Every row gives one point. The last column is the point's height on a tilted bowl or saddle (a function of degree 2), plus a little noise. Along how many of its main directions does it bend up, bend down or stay straight?

Points:
[[-1.9  5.1 -4.1]
 [-3.3  5.0 -4.5]
 [-2.1  7.0 -5.9]
 [-2.9 -0.2 -1.8]
 [-0.4 -3.2 -1.0]
 [ 1.4  1.5 -1.4]
 [ 2.8  0.1 -1.1]
 [-4.8  0.4 -2.9]
 [-5.2  2.4 -4.0]
 [-7.5  1.8 -5.5]
 [-4.2  1.2 -2.8]]
Directions: 0 up, 2 down, 0 straight

Points, 15 rows:
[[ 1.7  3.7 -4.5 -6.3]
 [ 3.5  3.3 -5.5 -7.5]
 [ 0.6  1.9  1.5 -1.9]
 [-2.3  1.3 -7.2 -4.6]
 [-2.1 -2.1 -3.6  1.3]
 [-3.7 -2.1  3.4  0.0]
 [-4.5  3.2  2.8 -4.6]
 [-4.8 -4.9  1.2  3.0]
 [ 6.8  2.1 -1.1 -5.6]
 [-1.1 -2.7  1.5  1.3]
 [ 1.2  0.0  1.1 -0.7]
 [-5.4 -1.1 -5.2 -0.3]
 [-3.8 -1.6 -5.7  0.2]
 [-8.6 -4.5 -0.8  2.7]
 [-0.6 -0.6 -4.6 -0.9]]
Directions: 0 up, 2 down, 1 straight

Points:
[[ 2.6 -0.7  1.0 -1.5]
 [-4.4  1.6  6.6 -6.0]
 [ 3.3 -1.1  1.0 -1.5]
 [-2.3  0.7 -0.2 -1.6]
 [-4.4  2.2  5.9 -5.6]
 [-0.1 -1.2 -0.5 -1.0]
 [-3.4 -1.0 -2.6 -1.8]
 [ 0.6  0.0 -6.6 -2.7]
 [ 3.2  2.1  4.7 -3.4]
 [-1.8 -1.9  0.9 -1.5]
 [-1.7 -4.9  3.7 -2.8]
 [ 1.8  3.2 -2.9 -2.1]
 [ 2.2 -5.1  7.5 -4.9]
 [10.0  5.4  0.9 -7.8]
 [ 3.3  0.3  5.2 -3.4]
 [-0.2 -2.1 -7.1 -3.0]
 [ 1.6 -4.1 -2.5 -1.4]]
Directions: 0 up, 3 down, 0 straight

Points (25 x 5):
[[-1.1  1.9 -0.5  0.1 -0.8]
 [ 5.6 -7.8 -0.2  3.2 -0.3]
 [-3.6 -2.4 -4.6 -1.2 -1.9]
 [-4.9  1.7 -5.4  3.0 -4.2]
 [-4.8  5.2 -2.1 -2.3 -6.9]
 [-5.5  1.5  9.4 -0.5 -9.6]
 [ 1.8  0.0  3.8 -3.9 -1.3]
 [-4.1  1.3 -1.1 -3.8 -4.2]
 [ 5.4 -0.8  5.3 -5.5 -2.5]
 [-3.6 -4.1  2.3  1.7 -1.1]
 [-6.9  1.5 -1.0  0.0 -5.2]
 [-4.2 -3.4  3.4 -1.4 -2.4]
 [-1.4  0.9  1.6 -1.4 -1.0]
 [ 0.2 -0.1 -0.4 -4.7 -1.3]
 [ 2.8  3.2 -1.1  4.6 -1.5]
 [ 2.2  2.5  3.8 -3.2 -2.3]
 [-3.8  0.1 -4.2  3.6 -2.2]
 [ 2.5  2.3 -2.7  4.0 -0.9]
 [-0.9  6.3  3.6 -0.9 -5.7]
 [ 2.0  1.0 -2.0  5.6 -0.9]
 [-2.5 -3.0  7.5 -1.6 -3.8]
 [ 3.1 -9.4 -4.4 -1.3 -0.7]
 [ 0.7 -2.1  4.1  2.7  0.0]
 [-4.0 -4.5  2.5 -5.0 -4.0]
 [-4.9  3.1 -1.7 -1.1 -4.6]]
Directions: 0 up, 4 down, 0 straight

Points, 24 rows:
[[ -4.4   3.4   0.3  -3.6  -1.8]
 [ -7.3   6.6   1.6  -0.2  -4.9]
 [ -4.6   3.8   2.5  -0.4  -1.9]
 [ -7.5  -3.6   0.4  -4.8  -3.2]
 [  3.1   0.9   2.9   1.7   0.9]
 [ -8.8  -1.0  -4.9   5.8  -7.6]
 [  1.2  -6.8  -3.4  10.4 -10.6]
 [  3.4  -0.5   0.4   1.8  -0.3]
 [  6.1  -2.9   3.9   0.8  -0.6]
 [ -0.7  -0.4  -3.0  -2.8   1.6]
 [ -1.9  -3.0  -4.9  -4.3   3.8]
 [  3.4   1.6   3.0   2.4   1.2]
 [ -6.5  -5.2  -2.2   2.4  -6.4]
 [  4.3  -2.6   2.0   3.8  -1.0]
 [ -1.4  -0.9  -2.1   0.1   0.2]
 [  1.9   2.7  -2.4  -3.3   0.1]
 [  7.7  -4.7  -0.9  -2.7  -3.8]
 [  1.2   2.5  -2.1   1.3   0.4]
 [  0.7  -2.6  -0.3  -2.1   0.2]
 [  0.8  -2.0  -1.9   2.4  -0.7]
 [ -1.8   0.8   0.8   3.8  -0.5]
 [  5.7  -5.7  -0.9   0.4  -3.4]
 [ -0.1  -4.8   0.2   2.6  -2.5]
 [ -0.5  -6.6  -2.8   0.7  -2.2]]
Directions: 1 up, 2 down, 1 straight
